Each wall is flat, endless, passes through zero and stands at right angles to its row. A trip goes straight from one point to another. List the walls that it crosses, first one first.

Walls:
(1): [-50 0 36]
(2): [23 57 3]
(3): [6 -47 -3]
Trips:
[-53 -33 -8] to [47 -65 -42] => 1
[37 15 -30] to [-34 6 70] => 1, 2
[89 10 -24] to [-6 -4 -31] => 2
[14 -20 -11] to [20 10 54] => 2, 1, 3

Walls:
(1): [-16 -20 -1 49 -8 -20 36 -95 -10]
(2): [-22 -14 4 9 63 -27 3 -2 -15]
(3): [-39 -76 8 17 -22 30 19 -27 -52]
(4): [5 37 -7 78 -25 9 24 16 54]
Trips:
[-45 -20 8 27 10 14 50 5 33] to [-5 15 29 34 -5 -26 7 -18 -35] => none
[-18 10 8 -28 -16 23 42 -13 -26] to [15 -38 -25 39 29 -17 37 -27 14] => 2, 4
[-37 -18 -43 13 22 17 58 -14 -19] to [54 25 -43 65 44 26 36 -48 0] => 3
[-78 -28 6 32 24 -12 42 -53 -89] to [30 -50 -38 65 44 -10 -17 7 18] => 4
[8 -6 60 2 -16 40 -7 -36 -8] to [35 -34 32 -52 29 -36 1 -11 -32] => 2, 1
[8 22 -4 -22 16 73 -49 21 -18] to [-38 -45 40 -56 -27 -27 -7 21 50] => 3
[-29 -53 -36 -23 -2 20 33 43 -20] to [-18 75 -26 24 -2 12 -41 -34 3] => 2, 4, 3, 1
[1 -47 -14 0 10 17 -11 0 -43] to [-72 23 35 -15 -22 -14 -30 -20 -47] => none
[-14 23 12 -2 -8 -85 19 12 -1] to [2 31 -26 -37 -7 -37 27 -20 -35] => 4

Walls:
(1): [-23 65 -20 16 -45 -18 24 -78 -3 5 -52 -50 6 -10]
(2): [13 -4 29 -2 -35 14 11 18 49 -10 -6 17 43 -5]
(3): [41 51 -43 -37 -77 -5 26 -20 -74 19 -6 -18 -12 23]
(4): [4 13 95 10 2 -66 -20 -31 23 64 -30 -39 -72 -15]
(5): [31 17 33 -36 25 11 -55 11 -1 27 -8 -9 -56 -25]
(6): [-52 -9 -3 31 -19 32 1 23 37 -3 8 39 24 18]
(7): [-89 -11 20 12 -51 0 28 8 -12 9 -29 -8 44 25]
Trips:
[37 10 -15 -57 17 -8 -68 -21 -30 -33 -8 -17 12 57] to [27 -4 -55 52 36 -68 26 -11 -44 32 -26 -17 -22 -5] => 1, 4, 5
[-26 -22 -1 56 -28 15 -48 40 -47 -38 -15 -7 -50 -49] to [-2 50 34 7 2 32 -12 -52 9 28 -7 -12 24 -4] => 1, 3, 2, 6
[45 36 -47 5 8 35 75 -65 29 43 3 27 -16 -25] to [33 -3 -1 16 -3 8 68 7 -8 51 32 -70 -16 16] => 4
[25 20 -19 -30 65 -40 -57 0 -7 17 -18 -10 4 -71] to [17 -39 -11 15 -76 -9 29 26 -29 -7 9 25 28 -55] => 3, 4, 2, 5, 7, 6
[17 -22 -25 31 44 -17 -16 -22 -7 12 -46 -20 -10 -40] to [-21 -55 -33 -6 37 88 -48 -28 2 19 18 -9 0 44] => 1, 4, 6
[-9 -9 32 48 -5 -22 33 12 28 -24 28 19 -8 40] to [5 -44 -8 1 -9 -53 17 12 42 18 -13 -1 -5 32] => none
[-40 -29 -22 22 8 -62 19 -33 33 -62 -17 -24 12 11] to [-9 -27 -28 -65 16 18 -1 37 21 -16 -16 3 5 64] => 2, 1

Walls:
(1): [-17 28 11 15 19 1 2 -8 -51 -17 -46 7 -2 -10 -4 -6 -3 -15 41 -29 16 -39 9 -25 6 -1 4 -13 30 -25 -24 6]
(2): [6 7 -1 95 -11 -28 -2 27 22 -40 30 1 40 -17 13 -15 36 -2 6 -39 16 -18 -20 11 16 12 37 25 -6 -7 -36 8]
(3): [-5 -26 25 4 4 -9 -9 -23 -22 -38 -17 -16 -5 -23 -23 -16 -5 15 0 -6 -45 25 -25 -26 26 -27 -19 -15 38 17 -16 -57]
(4): [-12 -28 49 36 32 -35 -2 2 31 -47 -1 -21 -22 3 13 1 -11 -8 30 -2 -7 8 3 0 -18 -10 -49 32 -37 -51 16 7]
(5): [-16 -8 -16 2 48 56 -16 15 -23 5 -20 -17 -9 20 -41 53 -28 1 24 -11 -2 17 14 11 -38 21 -33 -43 6 -19 -9 -21]
(6): [18 -19 11 -48 -33 5 11 9 -12 -15 37 37 22 9 6 -23 20 6 -3 -18 70 49 40 -8 -52 -12 1 8 18 -23 60 -3]
Trips:
[41 -3 63 22 -1 -27 2 15 -7 39 16 -7 11 12 22 14 64 -2 28 -15 13 20 66 18 -31 -31 5 20 -17 48 33 -25] to [-19 -27 -32 -9 -20 8 -42 56 18 12 -33 58 -24 31 -10 -5 20 14 -15 18 38 2 -48 -4 -14 11 29 -13 -16 -11 23 0] => 4, 2, 5
[-27 6 -16 -31 -37 -5 2 18 6 -19 -21 -13 -19 -16 16 -30 -3 17 19 -23 3 -21 -25 -45 28 -6 15 -20 -6 -9 -14 38] to [-31 -4 -10 -13 -6 -8 9 76 1 -50 -12 -14 -28 23 -19 -38 58 -3 -40 10 -5 54 -26 28 41 -1 -11 29 31 -14 33 -12] => 6, 4, 1

Walls:
(1): [-36 1 34 18 0 -7 15 10 3 7 -74 -10 -56 -12 15 8 57 10 -24 41 0 -8 -44 -55 -56 -28 -11 -65 -33 -28 -4 7 -8 30 -15 26 -19 2 -53 10 -58 34 -27 -19 0 33 -68 -24]
(2): [57 -25 8 -22 -74 -29 -33 8 24 15 -69 -17 -38 56 -14 3 -5 2 56 -14 15 -11 -1 3 -13 -20 -2 -7 3 -10 20 -22 27 9 18 30 29 -13 -6 -41 4 2 -65 -11 -26 39 24 -83]
(3): [45 -30 -2 61 -14 -49 36 11 29 3 15 -16 53 8 -29 -7 -8 -59 6 -28 -22 23 9 2 -15 -8 -19 -62 12 -2 -58 13 11 16 7 14 -32 -15 -3 -33 -11 -15 -1 36 3 0 -9 8]
(4): [-37 3 -51 41 40 2 22 -17 -17 -16 24 30 14 3 3 27 -17 18 -23 -30 -34 15 1 -48 19 5 8 -64 -32 12 -15 33 4 -7 12 23 31 5 -39 -28 13 -10 -34 -11 18 -8 24 -57]
(5): [50 10 -31 -36 -6 34 -58 -21 -1 -26 6 12 -32 39 -2 -10 20 -20 -2 -9 31 37 -36 -4 -26 36 1 22 -30 -17 62 26 62 13 5 -16 34 18 40 -58 -47 18 6 30 10 -11 -20 -2]
(6): [18 -7 28 -17 -12 43 -5 -1 -10 -13 -28 -41 -8 -95 -40 0 23 -37 6 -5 5 37 -53 -35 -16 -28 -44 22 19 2 3 10 45 19 -44 -29 -4 -17 40 -27 61 45 46 13 20 -17 16 18]
(7): [10 -19 20 13 39 4 -37 -34 18 25 -5 37 -7 -14 -3 -22 42 26 -12 -57 -10 12 18 29 -19 10 -6 28 -36 -39 33 4 -13 2 -20 -19 -40 -13 -12 -10 -16 -18 -10 -18 -3 -35 -49 22]
Trips:
[-1 22 54 10 39 4 6 -14 2 16 43 -54 -22 12 43 -33 27 14 8 -22 23 -1 23 59 -23 -4 1 -1 6 11 -58 6 54 -44 -25 -44 -5 -54 8 12 -23 -31 -9 43 7 33 -7 25] to [42 -34 18 -3 -6 -4 11 30 -10 36 -33 -40 -55 9 27 -25 33 -13 -9 -48 3 -33 -15 -25 -12 -47 -17 29 19 4 -7 6 0 -22 -14 10 16 15 -28 -21 -20 59 25 13 0 18 -18 -6] => 6, 1, 5, 2
[57 -27 22 38 -43 58 -9 -34 -13 -27 24 -12 34 7 -21 -37 -10 21 -11 -9 -40 3 -14 48 -3 62 12 -49 -13 -39 -8 38 1 -9 -59 4 39 -33 -14 16 18 3 31 -6 27 -6 -29 9] to [-40 -27 -1 -6 35 28 15 -34 -17 -55 -13 -12 -30 -8 -16 -17 47 7 -28 -21 3 8 5 -14 -9 -17 -18 -23 -21 -1 3 -16 53 -17 -25 30 29 59 -27 28 11 -41 -1 -6 39 31 -34 74] => 1, 3
[60 13 -34 -25 9 -49 31 46 -69 63 9 6 -2 -31 2 27 -15 -26 -11 -28 40 -6 4 -18 4 -47 44 77 42 7 0 15 -25 1 2 -54 2 47 22 -27 85 -35 -45 -8 0 21 9 -1] to [-31 -9 24 6 39 6 9 -12 5 11 1 -44 25 0 -17 -68 -19 -37 -6 17 -25 11 -2 -10 -22 1 7 -7 -1 -33 -31 4 3 -44 -32 -10 -17 8 27 16 19 -27 -26 -8 -24 12 -20 32] => 2, 3, 7, 1

Walls:
(1): [-38 3 9 -28 -2 28 6 7 -13 3 -32 -39 8 15 2 -9 3 0 -14 16 -25 -36 45 -41 -9 -3 1 -1 36 0 22 -2 -32 25 55 6 52 4 -39 -4 -26 22 -8 -4 -11 37 -43 -18]
(2): [-24 -28 -13 50 49 32 18 5 6 -1 -5 -26 10 -3 7 32 -44 -19 -35 -17 19 1 15 10 9 -1 -53 10 -22 -10 -49 0 -4 7 17 -44 9 -14 -17 -27 0 -29 -9 -5 -10 19 5 7]
(3): [-26 27 35 -1 -8 -18 -31 7 -13 -6 6 -5 35 -11 42 51 5 10 24 38 12 -1 70 69 -49 -1 10 -5 22 28 -17 -54 30 -65 -34 2 18 -9 51 5 4 6 -20 40 -27 5 -50 -19]
(4): [-9 -9 -39 46 -14 54 13 -16 -5 -38 -52 9 11 -17 0 14 -11 -7 15 -25 27 26 19 33 14 6 -31 -14 15 14 -16 -14 0 7 23 12 -12 -51 25 -11 -3 11 33 9 35 -13 -27 23]
(5): [13 -1 -13 -7 25 56 -15 45 41 -13 27 30 50 5 -12 1 -17 21 -32 -16 24 31 34 -5 34 -14 74 -50 -29 30 2 -15 -1 -10 -17 24 32 28 34 23 31 -5 0 -3 -43 -12 1 23]
(6): [18 -17 7 37 -72 15 28 -48 -19 59 26 -19 -10 32 -21 -29 -5 -2 19 43 -23 -3 -23 -17 -7 34 -33 27 -6 14 10 -8 16 4 -23 21 15 11 23 -30 -12 -13 -1 20 14 -9 29 19]
(7): [30 -28 -6 -13 -17 -26 -30 -6 13 26 54 32 17 -32 -15 26 -24 14 -49 35 59 7 14 17 42 14 27 5 -10 9 6 -4 -27 19 21 -4 -6 -33 -14 -38 14 -22 -21 -23 -24 4 -14 -21]
(8): [-33 -26 -23 18 38 -46 -17 22 32 63 -45 -1 21 -5 8 1 -13 8 44 1 -7 35 -43 17 -26 26 -19 -23 -5 -14 3 -10 -34 -69 -19 28 10 -24 30 16 2 41 -61 -2 -20 -32 -27 -20]
(9): [33 -15 -42 25 -33 12 14 15 -12 14 2 -1 -14 -10 6 25 -7 -23 -47 10 30 -8 16 -16 14 -5 45 -6 17 -11 53 23 42 -3 -38 -3 95 26 26 26 14 -9 30 -3 12 -18 -2 -11]
Trips:
[4 8 18 -38 12 -15 2 -14 -9 0 2 34 21 0 -22 36 -20 11 45 -4 43 -3 46 -1 0 9 -26 -26 -9 19 -43 38 34 -52 7 26 -17 16 -3 2 -7 -12 17 3 21 9 4 -42] to [-31 -21 -1 -6 3 7 24 -7 29 -55 3 -16 -21 -18 -8 -9 15 13 -4 -12 1 19 -31 28 12 9 38 -10 -12 6 24 21 -16 0 -31 32 -42 1 23 -27 71 6 -57 -35 -28 23 -27 -28] => 4, 3
[-21 11 -8 -2 18 -11 -32 11 -9 0 18 -5 17 -10 18 -39 -29 -27 8 -52 4 3 15 -37 3 53 -14 7 2 7 17 1 54 -46 21 -21 -26 5 23 -20 -27 -21 -8 16 -19 -1 -3 -13] to [-48 40 0 13 -32 -14 40 -14 30 0 13 -31 36 -5 -45 32 10 -11 -5 -1 -2 -21 51 4 -21 0 -33 27 -35 -17 -41 15 -1 26 -39 -17 5 3 -21 30 31 2 -2 22 -18 -12 32 1] => 6, 8
[-18 -18 -7 14 5 -1 29 4 29 -13 -11 32 29 -37 -22 41 17 8 34 7 -24 8 -46 -60 -16 5 25 26 18 -8 2 -28 -40 -19 -51 -8 -8 -17 -55 -17 20 31 7 10 5 -36 1 -2] to [24 28 -45 16 17 -40 -38 41 3 -31 -20 -11 25 -21 17 -42 30 -21 23 10 -5 -2 5 -32 -27 17 1 -9 -12 35 14 -5 -19 35 5 -67 -4 23 -19 -6 -1 19 -27 -2 4 -6 9 14] => 1
[3 -33 -6 -5 12 33 7 -2 5 17 6 41 3 1 2 -23 6 18 -29 9 15 -4 7 -24 3 23 -8 7 7 -19 31 -17 -44 -20 14 -3 9 -14 -8 24 -15 16 9 10 12 0 -5 -8] to [34 32 -29 -11 -10 28 -37 17 2 50 -1 -28 -4 16 -19 14 42 -35 29 -12 -18 11 -27 -12 -13 -11 15 7 -21 -16 -9 -35 32 -17 -14 23 -10 21 38 19 -14 13 26 9 -12 -18 13 -39] => 4, 7, 1, 3
[-24 8 7 23 23 19 13 -17 -38 35 2 54 -13 11 -4 -15 36 9 -3 24 37 10 23 20 38 -26 6 -8 21 -38 -20 -13 27 -22 -17 -14 -30 -13 -20 -47 -16 -27 3 5 23 33 18 4] to [31 -8 26 -37 30 -17 -23 -9 -7 15 13 -2 35 -5 -30 16 23 -67 -31 5 12 -14 23 22 -21 1 -1 17 19 11 12 -28 21 23 16 -38 36 5 -34 9 -11 -13 0 -32 1 10 19 18] => 4, 6, 9, 1
[34 27 -28 -20 29 13 -8 50 42 -21 -25 -7 -22 22 15 7 -1 -9 5 -19 53 -36 26 30 -27 -15 -5 -8 -13 18 17 10 -10 35 -6 -3 53 33 -27 33 15 46 1 -14 -5 6 19 30] to [-11 16 -16 -44 13 -19 -26 18 -4 13 -5 12 -38 11 8 -1 -9 15 -7 -5 20 -13 24 -19 29 20 2 -1 -1 14 25 33 1 -3 -29 -23 -12 -30 9 9 -33 4 -5 -36 -8 17 -4 -30] => 2, 7, 8, 5

Walls:
(1): [26 20 -5 6 -2 27 -21 18 -16 -29 1 -10 17 -48 -28 -61 -48 12 -4 -2 14 -17 -14 -53 9 24 39 -9 14 59 8 2 -17 -16 17 11 28 25 47 23 -22 -16 1 -9 22 -12 -5 -32]
(2): [-58 -32 16 -5 -1 4 15 50 -39 21 39 20 60 38 -43 2 -7 -23 12 -10 -44 1 23 -5 44 -40 30 19 2 -34 -22 -7 -46 -10 -19 22 51 12 -26 3 12 -29 -18 -11 8 -7 7 -19]
(3): [38 18 18 -39 22 -5 -48 11 -16 22 -2 17 -18 -24 44 38 3 2 2 -14 -17 11 -2 -17 47 -20 12 -43 10 14 2 -7 -38 -12 15 14 -2 47 -16 44 25 -31 -2 15 -44 -11 -36 -1]
(4): [-39 17 28 -29 -1 -28 48 -14 -44 42 -22 -1 -3 18 40 29 18 18 -62 36 5 5 -23 -18 -6 21 -27 -4 21 2 58 45 -2 18 -3 -28 -26 34 4 -21 18 -10 9 11 42 19 -16 -23]
(5): [-13 8 -5 -37 -27 29 10 -13 18 3 -51 10 -15 21 51 18 4 -45 8 4 12 21 -20 4 1 9 -80 18 30 0 -58 16 14 32 12 4 -42 28 4 -4 -14 -17 62 1 2 -8 0 42]
(6): [-19 -4 57 -33 -18 11 -18 -19 3 -9 36 29 0 28 -23 24 4 28 12 21 17 24 -6 -2 37 -21 41 10 -5 27 -40 -17 51 -14 -37 -8 -6 20 6 24 20 0 -13 -4 -5 40 15 42]
(7): [3 9 -26 -21 42 4 12 -18 -34 -9 33 29 16 40 7 -10 29 11 13 20 -30 68 46 -14 -10 28 11 37 -5 -54 9 -12 -23 34 -1 12 1 20 3 43 -14 -6 34 -1 43 -8 44 7]
(8): [-49 5 14 11 -37 -12 -7 19 -57 -1 31 47 40 -41 -1 36 62 23 -17 -58 34 -14 19 11 25 -7 -13 -19 -9 -15 -41 -1 0 64 23 13 -7 -7 -24 51 19 15 10 -27 -6 0 6 -18]
Trips:
[21 23 -7 -8 -47 -50 -4 33 19 -29 -6 20 -6 -9 -3 7 5 -16 29 -40 -44 -42 25 15 14 -11 16 -34 -47 6 -17 18 17 -35 -31 -41 10 22 3 -41 -13 -24 4 26 3 15 -14 -28] to [-26 41 -15 5 7 6 -2 -50 27 -2 -20 -7 -50 39 -13 5 -22 19 21 -27 37 -4 24 -16 -27 60 4 -4 23 24 24 7 -5 -17 10 -23 1 11 -29 -39 22 27 14 -6 -23 36 -49 -1] => 2, 1, 4, 3, 5
[-11 11 35 -6 33 -28 -35 -37 41 4 31 13 12 46 -18 -37 3 -7 -8 -1 -4 24 -28 -17 -3 12 -10 -10 43 -11 -27 12 -19 -6 0 -11 -3 27 -12 -41 -17 -9 -1 13 -29 -25 -65 -12] to [14 83 -8 21 30 -2 12 46 -3 2 30 36 25 8 -19 -23 -6 6 -12 47 -12 19 24 -20 -14 -4 17 30 35 16 16 20 2 -23 1 -4 41 18 -22 16 -7 12 31 -22 -51 -14 27 -15] => 1, 7, 5, 4, 6

Walls:
(1): [24 -39 -46 -11 28 5 9 18 4 39 5 28 29 -13 -58 -1 -1 8 -3 -53 -5 8 -32 49 24 -13 -23 -11 13 -8 28 -8 8 28 9 -16 11 -15 36 -14 -20 24 -11 -9 25 56 -11 0]
(2): [-8 -10 -23 -1 -3 -12 -15 2 36 22 -8 1 -37 3 37 -18 5 54 28 -15 33 26 -8 -10 55 -16 -27 -6 -50 0 43 -37 -10 -20 1 2 -38 -25 -24 3 -44 26 0 24 47 -13 -52 -21]
(3): [43 -2 -27 -23 32 -19 31 -9 25 0 27 -40 7 34 -48 -32 -53 -40 -18 -13 12 -7 43 -42 23 5 66 64 -65 61 -19 -7 -17 2 -20 19 10 -46 -31 -20 38 -34 12 -30 -2 29 -18 -19]
(4): [8 22 16 37 6 2 19 25 -3 -27 -16 -49 -22 -36 27 -6 -36 46 35 48 41 -26 8 63 -3 -4 3 -15 -45 -38 -28 2 -10 -25 -32 -54 28 13 -13 5 12 -2 -12 -16 20 -54 21 11]
(5): [22 11 -24 -21 -38 2 36 -16 27 -2 25 -14 -25 12 -5 35 32 5 3 -23 -5 -38 -1 25 -36 22 -30 -28 14 2 -8 -24 -12 -14 15 -61 -3 -30 11 -2 1 25 12 14 -24 -46 -9 -35]
(6): [18 -38 22 34 -4 19 20 44 -16 1 -21 -17 -20 15 -9 15 14 34 2 -15 -36 27 -1 0 2 -41 26 6 -14 -51 34 -41 27 0 -4 22 -20 -21 54 45 12 -7 4 -4 -43 -1 -9 27]
Trips:
[-50 -45 -19 39 -15 16 -42 -15 10 24 18 5 -42 -34 -18 -11 -21 -9 6 -3 -30 15 3 15 -24 25 -12 30 -11 -9 20 23 -6 -24 14 -11 1 -82 5 2 -1 8 15 -6 42 -5 -17 -59] to [29 11 28 -40 -17 -22 2 -3 14 -23 56 6 -2 -3 -30 18 -64 -19 4 -5 -9 -3 18 -14 14 -21 -5 50 -14 11 -13 10 51 -18 -14 0 -17 33 -4 -39 -15 7 25 -14 -20 33 -3 -7] => 5, 2, 1
[41 75 -11 4 -8 2 13 -11 10 -16 0 -10 -22 12 9 -15 2 -26 -9 16 -14 38 2 16 10 20 -8 -40 13 42 12 25 36 -17 24 12 -2 22 31 18 -2 2 -12 -10 13 23 -21 35] to [42 -2 -14 37 -35 -17 1 54 23 34 7 -5 38 -8 26 -49 5 -27 50 -38 -35 11 -63 -6 -20 -25 1 -15 -74 -34 -46 32 29 2 10 -6 51 -16 6 -54 -12 -22 -39 -3 -24 1 54 2] => 1, 4, 6, 3
[12 45 42 36 -6 -6 31 9 -2 -14 1 20 28 18 -11 -1 26 -17 -36 -19 63 -2 11 5 -24 -31 13 -18 -58 28 -40 54 -25 -16 -33 29 40 -10 -20 -14 -51 52 -50 22 36 9 -32 7] to [31 11 -6 -18 -35 -20 18 -8 16 -22 -47 -2 5 11 25 28 -31 -32 18 6 1 -17 -50 46 5 -40 41 -13 32 -55 18 -3 7 5 37 3 23 4 -22 -18 -13 -4 14 -2 55 30 23 3] => 1, 3, 2
[-48 -9 38 -2 59 -6 -39 46 5 -32 -46 39 3 -1 16 60 -1 -24 -34 -30 11 35 62 12 -7 17 48 -25 -8 -38 -28 -11 4 -13 -11 -9 69 -27 -30 18 21 -4 43 84 -1 31 10 9] to [15 8 -67 19 5 2 0 6 22 19 -8 -6 -20 0 -49 -13 22 -15 52 19 27 3 4 -26 14 54 -28 -47 -13 -34 23 -11 25 -11 46 22 30 -57 -13 24 13 27 37 24 -20 23 41 48] => 4, 1, 2, 5
[5 40 -35 -27 26 -5 -33 -7 -9 -5 11 15 -1 -2 -23 4 53 10 20 31 -21 17 -4 -10 2 -1 -6 -57 -2 -31 65 25 -49 -15 0 23 20 6 28 -18 -28 -43 11 14 -75 -25 9 2] to [4 64 21 4 35 -22 33 15 34 10 -25 -12 34 -11 -13 29 -20 1 -38 20 30 -69 8 -3 12 29 -30 9 95 -41 18 -47 -4 1 -35 46 29 1 23 26 5 24 39 -4 44 5 -15 -32] => 1, 6, 4
[64 -4 26 21 3 10 35 -17 54 24 22 14 18 -63 5 7 -40 41 27 -17 -61 -24 1 -21 -16 -17 19 -27 3 16 -28 38 -29 7 -40 6 -21 -11 -20 42 18 12 53 22 48 -14 -19 -61] to [33 26 -9 -11 -32 24 6 -15 18 38 15 30 -43 4 -30 -65 13 12 -20 -19 22 -20 3 -16 5 -35 -13 -49 30 -38 -26 5 -1 18 6 32 -19 45 -24 14 25 13 20 -6 39 38 29 46] => 1, 4, 3, 5, 2

Walls:
(1): [5 28 36 -23 -16 8 28 12 18 45 -2 38 20 -24 3 0 -24 -16 -5 22 29 -37 -24 -55 -11 -41 65 25 8 3 -42 -81 -25 49 39 5 -38 23 -12 -11 -92 25 30 10 7 -23 28 -27]
(2): [16 5 18 21 -15 -3 -13 -4 -19 51 4 -10 34 16 65 7 2 6 27 10 -3 -28 -30 2 -30 3 14 -6 23 48 19 -27 14 1 -12 -16 56 7 -33 8 3 -22 -14 -17 -63 -6 26 48]
(3): [14 16 -16 1 26 4 -38 -3 -3 30 -1 26 25 -10 38 -15 49 10 49 -5 47 37 -7 14 52 9 20 -9 -4 -24 36 3 6 18 -9 56 17 17 -10 -20 -11 43 -28 -1 45 -15 9 -1]
(4): [72 -13 9 -28 34 4 25 -23 10 30 1 -22 -13 45 12 -33 -27 -1 -3 13 -5 9 18 -35 -28 -18 -25 15 19 13 34 -8 10 -34 15 6 13 70 -19 46 11 8 24 -1 35 -23 14 7]
(5): [0 -19 32 -32 22 -22 -64 5 -13 -1 26 -57 3 -19 -31 15 -28 6 13 -21 15 3 49 -33 13 -6 49 -25 -25 19 -25 -41 17 25 -15 -18 16 -22 9 45 -26 -15 3 1 1 -28 -62 -4]
(6): [23 7 43 32 15 -23 1 11 1 15 1 -5 23 -18 -14 -12 38 6 3 -32 -4 37 32 -17 -2 36 12 23 -11 2 -46 53 -43 19 16 -12 -9 -4 -40 7 -16 33 -23 -5 -13 -34 4 -39]
(7): [-4 39 10 26 15 -16 17 -26 15 21 12 19 -7 14 16 -15 34 -12 34 9 31 -11 4 -38 27 -38 -8 -27 9 7 4 -14 65 -36 78 27 20 41 -28 11 59 -5 -11 21 -5 -24 -48 6]
(8): [-9 70 -26 -42 14 18 10 26 1 16 -17 -11 2 3 41 -23 -3 -12 -40 3 -14 -51 -19 25 -8 -1 13 -27 74 -8 -21 -2 23 -48 35 -8 -2 -9 0 5 15 -20 15 46 -26 32 -27 -13]
(9): [-11 13 35 -22 3 19 21 -3 -4 -37 33 -22 30 26 -48 0 -11 24 -2 -23 30 7 -4 20 24 5 -19 -55 58 -22 7 -6 -22 15 8 64 -7 -14 20 5 7 9 9 -15 3 -10 38 -4]
Trips:
[-11 31 28 7 -41 32 -43 23 -24 29 -6 -3 -18 26 -10 7 44 -16 -19 -29 7 10 -22 -30 -43 23 33 11 -15 0 10 16 23 58 -23 -6 -31 1 21 7 -13 -2 6 32 -51 -28 28 13] to [28 -73 -9 -8 -10 26 -6 -14 -29 -7 -6 -6 1 -55 10 10 -43 -22 43 13 8 9 21 -18 -2 35 39 -29 9 6 -5 22 -16 3 9 1 0 -14 -16 -45 -38 -9 9 6 10 14 -10 1] => 3, 2
[2 3 17 -47 35 41 44 0 -29 0 -28 -11 3 56 -22 -51 32 4 -26 -3 -5 -13 -26 0 -22 26 28 -3 -2 -33 -8 -3 14 -34 8 -14 -9 2 5 25 9 -38 -5 -17 49 -9 30 5] to [-33 22 -58 -6 26 29 -17 -33 57 -22 -3 -47 -44 -2 20 14 -4 -22 26 14 -19 -52 11 -21 11 -11 -8 -5 18 45 -26 -8 3 18 -8 -30 -12 35 -18 -40 -8 6 9 -21 50 4 22 10] => 1, 7, 9
[-27 -12 24 23 -12 5 13 28 8 -13 -1 18 -19 20 6 34 13 30 24 68 -11 -32 29 12 7 -5 -28 1 -17 -1 3 2 4 -20 -8 -24 13 -26 29 8 4 -24 27 -33 24 0 -17 -10] to [-10 50 -1 -14 10 -21 20 -25 -3 -44 45 5 -15 65 -41 -24 64 34 -30 35 -1 9 -3 -20 -23 -9 -49 11 13 31 34 -63 -6 0 -19 -8 9 -33 -4 -5 19 -39 47 -17 -12 -7 -3 19] => 7, 9, 4, 2, 8

Walls:
(1): [-3 -1 9 -27 46 -16 28 24 -22 56 46 35 17 3 13 -39 -1 7 12 44 9 3 17 -70 -5 35 -10 25 -8 33 8 -54 29 16 25 -13 34 -21 13 -5 31 3 23 10 34 -23 13 5]
(2): [-14 35 -14 -47 63 26 -18 -18 14 18 -14 2 -18 11 0 -1 -11 -37 38 30 -28 45 -17 -6 -22 -16 20 -7 3 19 33 -50 -6 12 31 2 27 -12 11 28 -38 -1 -4 -13 26 -13 6 1]
(3): [43 -18 -7 -16 16 44 37 19 -16 0 -23 3 -47 -27 -10 19 -5 -5 10 41 7 16 22 29 -28 -27 -20 -7 18 -4 13 16 -6 7 -37 -10 8 1 -32 -26 -30 -24 25 25 7 -34 19 12]
(4): [35 26 -21 -11 -25 19 20 -3 -27 -31 10 59 -1 -18 -6 12 47 15 14 -35 13 7 -46 -34 15 38 10 -1 32 -6 -32 -7 -32 4 12 4 -11 -23 -16 20 30 1 2 31 -9 -26 12 -21]
(5): [13 -5 -18 -18 27 16 23 -15 33 -29 -20 15 11 7 21 14 -2 -11 -19 -16 10 -4 9 -1 18 7 -47 -40 24 -44 14 10 27 44 -17 -24 -11 36 -26 16 -3 16 -5 -11 3 7 66 25]
Trips:
[35 -17 -2 -15 33 8 -48 -3 -69 -8 -22 -2 13 -13 -26 12 13 2 7 -15 2 -32 -31 18 31 -45 -23 6 16 -37 7 41 -9 31 7 24 -2 9 21 -28 -19 6 2 20 -8 -42 41 -16] to [-23 17 -30 -16 0 -8 6 1 2 36 -6 26 24 -9 16 8 21 -24 2 -27 -10 3 17 2 15 -12 -36 58 -5 6 -17 4 -26 -36 -2 39 -6 6 -3 -10 0 -29 7 11 8 -4 14 19] => 5, 1, 3
[-9 1 -6 10 -36 -29 -24 -19 10 23 25 42 12 -39 16 32 -4 14 11 29 35 33 9 -12 27 21 17 21 -5 6 2 -10 27 1 8 -19 -12 13 -49 5 13 23 8 -11 30 -24 -27 3] to [-24 11 -33 7 -19 11 -28 -32 -8 -19 -20 4 -29 -1 -3 -21 16 -4 -27 -5 -12 10 -30 -14 57 15 -39 20 25 54 -16 -7 -11 -2 -13 33 24 24 32 29 -39 1 -1 16 -10 22 -17 -53] => 2, 1
[6 -24 20 -39 8 1 45 6 -4 23 5 16 -62 18 11 23 -29 36 1 -8 -12 48 25 -5 5 -4 27 36 11 -29 -2 -59 -9 2 2 23 9 -25 12 0 38 7 10 -40 31 -35 29 -10] to [34 18 -32 -29 -21 39 25 -11 15 4 1 51 16 -22 -7 6 21 -14 13 10 8 54 6 3 -16 10 -24 -22 -29 26 30 -13 24 4 -38 3 -22 -12 -35 -13 17 13 26 -19 -26 10 37 57] => 5
